Rows are points. Each copy is the shape, with its points in the same order, turned, moved and blurred by noise. Some copies are also mirrored. Which?

Shape:
[[-30 -25 -40]
 [ 24  16   0]
 [  6 -10 -16]
 [ -2  10  22]
 [ 14   0 -21]
 [-24   0  29]
 [ 14   0  -7]
 [-51   8  10]]
Copy 1, 8 rows:
[[ 36 -46 -37]
 [ 11   4  19]
 [ 19 -21   0]
 [  0  20  -6]
 [ 27 -18   4]
 [  0   9 -36]
 [ 14  -8   7]
 [ 16   9 -58]]
Copy 1 is: only turned
Copy 2:
[[ -5  60   7]
 [-27 -13 -14]
 [-12  20 -13]
 [  2 -16   6]
 [-26  15 -15]
 [ 21  -7  20]
 [-16   4 -14]
 [ 13  13  46]]
Copy 2 is: mirrored

Shape, 10 rows:
[[  4   5 -28  22]
 [-21 -14  25  -6]
 [  2  27   6  -9]
 [-11 -13  26 -27]
 [ 43   3  -2   7]
 [ 13 -29  22  -1]
 [ 41  15  -1  12]
 [ 43  32  -2  38]
 [ 21  -9   2   8]
 [ -1   5  34 -19]]
Copy 1 (10 x 4):
[[-17 -22 -21  14]
 [ 14  32  14  17]
 [-28   6   9 -13]
 [ 12  39   9  -2]
 [  5 -28   3 -25]
 [ 28   2  11  -3]
 [ -7 -31   7 -22]
 [-28 -55  20 -12]
 [ 10 -16   3 -10]
 [ -1  28  26 -11]]
Copy 1 is: mirrored
Copy 2 (10 x 4):
[[-28 -31 -25   0]
 [  9  -8  25  21]
 [  2   8 -18   8]
 [ 22   0  24   4]
 [-41   8  -3 -19]
 [-14  -7  39  -8]
 [-43   5 -19 -11]
 [-60   9 -27   3]
 [-25 -15   5  -7]
 [ 12  19  11   8]]
Copy 2 is: mirrored

Shape:
[[  9 -21  -7  32  18  14]
 [-15  12  25 -31 -17  12]
 [-46  22  17  31   2  14]
 [-10 -12 -19  22 -19  31]
 [ -2 -13  11 -16 -13 -11]
 [  0   6   6 -24 -28 -25]
 [ -1 -15 -38 -10  27 -13]
 [ -5 -24 -20  17   8  16]
 [-28  -7  20 -41 -35 -31]
 [ -4  19  15   0 -34   2]
 [  3 -17 -33  28  -2  25]
 [-24  35  26  10  10  13]]
Copy 1, 12 rows:
[[ 45  -5  19  19 -14  12]
 [-35 -13  16 -19 -10   3]
 [-14  21  17  33 -48  17]
 [ 26  -3 -11  -5 -27   8]
 [-12 -25  15  -6   2 -13]
 [-28  -9   8  -5  20 -22]
 [ 16 -18 -10  30  28  18]
 [ 34 -11  -7  14 -10  19]
 [-53 -29   3  -4  -1 -31]
 [-17  15   6 -18 -15 -14]
 [ 41   4 -13  11 -16   9]
 [-27  20  37  22 -23  20]]
Copy 1 is: only turned
Copy 2 (12 x 6):
[[ 11 -31   4  -8  12 -30]
 [-22   8  13  24 -29  15]
 [-43 -33 -13  29  23   1]
 [-19 -25 -22 -17 -12 -25]
 [-10   7  24  -5 -12  10]
 [-13  25  12  -8 -11  27]
 [  3  26  11 -12  19 -40]
 [ -4 -17   2 -13   3 -35]
 [-39  30  37 -11 -15  36]
 [-17   0 -11   4 -16  29]
 [ -3 -23 -25 -21   2 -39]
 [-20 -16  -5  48  10  15]]
Copy 2 is: mirrored
Copy 3, 12 rows:
[[ -1  -3  30   1  12  48]
 [-16 -16   9   7 -41 -21]
 [-24  26  45  35  -8  -6]
 [  5 -15  60   1 -14  22]
 [ 13 -19   0   9 -22   0]
 [ 27 -12  -1  -3 -25 -23]
 [  8 -35  15  -8  39   8]
 [  3 -22  36   4   9  32]
 [ 28 -30  -9  29 -36 -36]
 [  6  11  24  -1 -37 -11]
 [  9 -13  58 -10   8  33]
 [-34  25  19  14 -13 -10]]
Copy 3 is: mirrored

Shape:
[[  3  15 -19  46   6   8 -17  10]
 [ 27  22   1  29   5   8  -7  -9]
 [  7   9 -12  -8   9   4 -26 -14]
 [ -2  -7  -2 -39 -15  26 -31  16]
 [  3 -14  33  -6 -17 -31 -13  13]
 [-31  28  -3   0  27 -21  -4  25]
 [ 11 -20   8  25  19   7  18  16]
 [-32  24  -4 -46  31  19  39   7]
 [ -9  39 -44  -5 -13  11   8  15]
 [ 22 -13  -7   2  25 -19 -10 -43]
 [-36  10  29  10 -11  13  21 -24]]
Copy 1, 11 rows:
[[ -1  -4 -35 -23 -34  13  37  -8]
 [  2 -10 -13 -14 -33 -19  31  -3]
 [  0  -4 -24   1 -16 -11  -6 -22]
 [-14  14 -19  -8 -24   2 -52   0]
 [-26  19  26  23 -33  13  -1  -1]
 [ 31  18   2  -8  -9  39   9 -28]
 [  4 -12  -4   1 -15  18  24  35]
 [ 49  15  13 -24  35  10 -28   2]
 [  3  -5 -10 -60  -1  11  -4 -27]
 [ -6 -28 -14  33   2 -20  18 -15]
 [ -3  50   0  -9  18 -11  23  12]]
Copy 1 is: mirrored
Copy 2:
[[ 32  45  14   2  31  22  -2  13]
 [ 27  21  18 -24  36   6  11  12]
 [ 10  23  16   1  13 -27  -5  14]
 [  5   0  17  14  -1 -26 -24 -34]
 [-29   7   9  24  17   0  32 -14]
 [-13  59 -15  -5 -17   7   2   2]
 [-15  17  -3 -12  38  33 -10   3]
 [-12  23 -40 -42 -35 -10 -25 -12]
 [ 48  19  11 -12 -30   6 -11   5]
 [-14   5  -1  -5  37 -26  -3  55]
 [ 18  11 -54  -3  18  -6  21  -8]]
Copy 2 is: only turned

Shape, 15 rows:
[[-18 -13   4  15 -20   1 -17  -6  -3   8 -32]
 [ 12  43 -17  -1  -7  -5  13  19  -4  -4  11]
 [-14  -1  19 -60 -30   2 -27  22 -13  23   8]
 [  4  16  -9   8 -12   2 -23 -11   7  39  -1]
 [  5  18 -26  26 -21  32  18 -10 -17  11  23]
 [ 10   8   4  -7 -11  -7   2  13  25   1 -21]
 [ -1 -14  -1  34   2 -16  10  -5  -4 -28  16]
 [  8  25  -4  -2   2   9   5  10  26  23  18]
 [ 14  27   6  19  11   5 -31  17  17 -25  -5]
 [ -6 -11  25  17  25  -8  -9  13  12  -5 -17]
 [-10  11 -24   5  46 -15  16 -10   4  14 -36]
 [ -4  -4 -20  -9 -26 -24 -38  -5  17  25  19]
 [ 14  -3  19  12  17 -28  -2   1 -14  30  16]
 [ 16 -10 -27 -29 -34   6 -19 -13   9   2  -8]
 [ -3  10   7 -30 -12 -21 -10 -24  16  10   4]]
Copy 1 (15 x 11):
[[ -5  16 -20  -7   5  -7 -26   4  28  -5  18]
 [  1   5  16  26   0  -3  13  28 -16 -23 -17]
 [ 20 -47 -23  37  10   4 -13 -25  23 -37   1]
 [ 27   5 -22  19  12  -4 -13  14  -1  16   5]
 [-12   1   6  14  30   9  21  45   9  21  -6]
 [  0   2  -1  10 -10 -18 -10   4 -11 -21  24]
 [-11  12  14 -30 -15 -15  23  11  19   4  -9]
 [ 15  -2   0  21  15  -8  17   5 -27   1   8]
 [ -3  36 -21  21 -27 -16  26   5  -5 -15   3]
 [-10  19 -25 -23  -9 -26   4 -19  -5 -13   6]
 [ -6  23 -13 -32  -4  16 -27  10 -43  -8  -6]
 [ 57 -10  -5  11  -8   1  -4   5  20   5  13]
 [ 16 -12 -16 -15   3 -33  -2   0  -9   9 -30]
 [ 11 -27  -8  21 -22  18 -13  21  15  -1  31]
 [ 17 -15   8  17 -17   3 -21 -19  -1   7   3]]
Copy 1 is: mirrored
Copy 2 (15 x 11):
[[  8  23   0  16 -16 -11 -27  -8  12 -22 -20]
 [ 20 -12  -2   6  26   7  24  19  12 -15  13]
 [ 22 -31  15   8 -46  10  13  22  25 -15 -45]
 [ -7  17 -10  -7 -10  13  15 -19  25 -14  -6]
 [ 28   8  -7 -17  23 -12  34 -29 -12  -6   1]
 [  4   2  22  27  -3   8  -7   9  16 -15   7]
 [ -8  -9 -13  13  17 -31 -18 -12 -13  10  10]
 [  2   0  10   4  -7  10  35   6  15   6  19]
 [ 16 -14 -22  24  -4  12 -14   1   5 -21  43]
 [  3   3  -3  13 -24 -13 -37  10  13   8  26]
 [ -8  42  -2 -12  15  23 -27  31   3  10  11]
 [-22 -11 -20  25 -19  12  20 -16  25  -6 -30]
 [-17 -13  -2 -22  -2 -18  -8   2  36  10   7]
 [  5 -14  11  25  -5  34   5 -20  -5 -17 -34]
 [-31 -12  13   7 -19  10  10  10   0 -22 -15]]
Copy 2 is: only turned
Copy 3:
[[ 26  34 -17  -1  17  -3 -26   0  19  14  19]
 [ -9   5  -5  -7  12  12  35  -7 -23  -6  10]
 [  1   5  -3  56  11  35 -26 -28 -19  34   5]
 [ 40  14  22   1  25  14   7   1   2  19   8]
 [ 10  13   0 -29  -9  18  20  15  -1   8 -31]
 [ 13  22 -15  15  32 -14   8 -22  -3  -5  15]
 [ 21 -12 -36 -12  -2 -17  -3  17   5 -17   4]
 [ 27  -4   5   0  24  -1  25 -25 -19   7 -12]
 [ 35  12 -11   2  -7   3  23 -26  -2 -27  35]
 [ 33  -2 -15  -5   9 -27 -19 -25   5  -9  28]
 [ 16  15  14 -25  24 -53  -5   7 -27   6  28]
 [ 51   6  -8  30  36  24   0  21 -18  10   7]
 [ 18 -34  16   4  23  -6 -12   3   7  -2  12]
 [ 20  45  -6  42  16   7   2  15 -12   0  -5]
 [ 24   2  -5  41  23 -13  10   5  -4  28   9]]
Copy 3 is: mirrored
Copy 4:
[[-25 -12  21   7  -3   1 -22  13  15   3  15]
 [ 16  -8   5 -23   7 -29  18 -14   8 -23 -20]
 [-19 -24 -28  -4   3  17  51  12  19  28   8]
 [-27   3  -2 -10  37  -1 -11  -7  16   5  -9]
 [  8   2 -14  -6  23 -58 -16   4  17 -19   0]
 [ -7 -17   8  -7   4  17   0   2   4 -23 -14]
 [ 18  17   3  -5 -27 -15 -32 -13 -19  -2   5]
 [ -9   7 -14  -3  14  -7  13 -11   5 -24 -34]
 [ 12  12  29  -6 -10   5  -3   2  22   0 -46]
 [-13   9  13  18 -31  19 -14 -17  10  -4 -14]
 [-13  15  43  19  14   7   3 -39   0 -34  12]
 [-18  -4  -8 -14  33   8  -5   0 -17  36 -10]
 [ -8   4 -19  -6  -5   4 -12 -51  14   2   2]
 [ 13 -14   1  -6  42  13   5  30   2  11  10]
 [ -9   8 -10 -22  14  26  17   2  -9  -1   4]]
Copy 4 is: mirrored
